Every row gives one point. The last column is the point's height on a tilted bowl or saddle (a function of degree 2), plus a little noise. Along how many of its main directions does it bend up, bend down or stay straight?
In the rows, 128 means zero.

Points:
[[107 142 116]
 [ 93 123  91]
 [156 168 110]
 [ 97 114  91]
 [122 122 124]
 [121 130 127]
 [132 120 128]
 [139  97 108]
 [135 203  65]
 [138 164 122]
 [166 168  99]]
Directions: 0 up, 2 down, 0 straight

Points, 11 rows:
[[ 89 120 162]
 [ 85 159  85]
 [104 143 128]
 [106 127 147]
 [117 130 142]
 [149  88  95]
 [104  95 174]
 [144  89 106]
 [125  82 138]
 [134 120 137]
 [122 185  97]]
Directions: 1 up, 1 down, 0 straight

Points, 16 rows:
[[142 124  99 138]
 [116  81  84 173]
 [ 78 156 104 141]
 [141 121 106 134]
 [ 84 162  99 143]
 [139 125 132 127]
 [ 71 128 197 195]
 [105 145 118 119]
 [162 180 147 182]
 [116 153 122 121]
 [167 144 118 158]
 [129 153 127 125]
 [133  95 127 139]
 [ 86 115 128 128]
 [139 120 130 127]
 [140 132  74 161]]
Directions: 3 up, 0 down, 0 straight

Points:
[[174 167 131 136 112]
 [129 117 168 122 127]
 [128 158 124 145 151]
 [147 109 147 139 161]
 [166 140  75 103 130]
 [142 127 145 176 153]
 [109 145 159 132 130]
 [ 78 102 102 122 134]
 [ 63 121 128 115 139]
 [120 100 145 114 147]
 [ 83 200 145 103 157]
 [162 128  99  97 160]
 [137 125 104  68 165]
 [119 158 150 139 139]
 [157 164 121 143 129]
 [135  95 123 110 171]
 [136  80 130 134 168]
 [149  91  98 109 180]
 [129 147 152 155 141]
 [171  90  93 138 181]
 [ 93 101 175 167  96]
 [ 98 102 107 126 144]]
Directions: 1 up, 2 down, 1 straight

Points (23 x 5):
[[129 102 141 103 124]
 [181 167 140 104 110]
 [151  78 127 116  99]
 [ 82 143 103 121 103]
 [129 121 111 106 131]
 [103  90 126 141 113]
 [ 99 189 123 134  92]
 [124 172 129 153 107]
 [168 122 120 105 118]
 [111 127 168 147 109]
 [140 130 127 175  98]
 [170 179  93 119  91]
 [122 156 166 100 121]
 [104 129 146 169 104]
 [130 126 125 156 119]
 [141 142  90 136 109]
 [103  91  87  86  87]
 [127 153  98 135 115]
 [138 111 121 103 128]
 [ 75 134  90 144  83]
 [168  58 106 129  54]
 [183 158 140 114 109]
 [ 95  95 105 127 110]]
Directions: 0 up, 4 down, 0 straight

Points:
[[168 120 106 140  90 100 150]
 [107 135 169 116  89 103 156]
 [160 138 114 154 106  90 137]
 [147 140 151 117 102 104 142]
 [123 165 168  66 111 150 161]
 [139 105  62 153 148 125 145]
 [122 188 132 135 103 119 152]
 [146 129  82 107 142 123 144]
 [195 108 138 135 155 131 176]
 [125 149 126 129 114  84 139]
 [162 102 119 108 121  72 152]
 [147 142 108 139 211 161 183]
 [172 105 113 122 115 116 149]
 [119 154 127  79 124 150 147]
 [139 108 101 102 146 148 140]
 [139 171 143 136 116 141 143]
 [ 87 118 127 154 105  52 187]
 [135  90 157  96 119 149 136]
 [126  74 183 139 119  80 153]
 [110 118 174 130 111 124 139]
 [175 134 130 139 160 152 161]
 [101 119 128 147 164 127 140]
 [ 92 121 152 156 160 129 154]
 [164 144 164  84 162 132 154]
 [105 115  90 141 123  91 145]
 [137 142  84 112 110 121 148]
 [143  93 120 103 111 104 141]
 [140 118 123 143 105  55 151]
 [185 138 138 181 155 105 164]
 [156 107 109 112 134 121 138]
 [ 88 107  92 133 117 107 155]
 [110 101  95 141 143 139 137]
 [114 142 121 145 126 145 134]
 [ 78 138 142 100 151 142 141]
 [173 106 122 113  90  63 177]
 [ 72 128 122  79 112 130 163]
 [116 108 111 126 112  81 143]
 [ 97  90  73  93  95 157 186]]
Directions: 5 up, 0 down, 1 straight
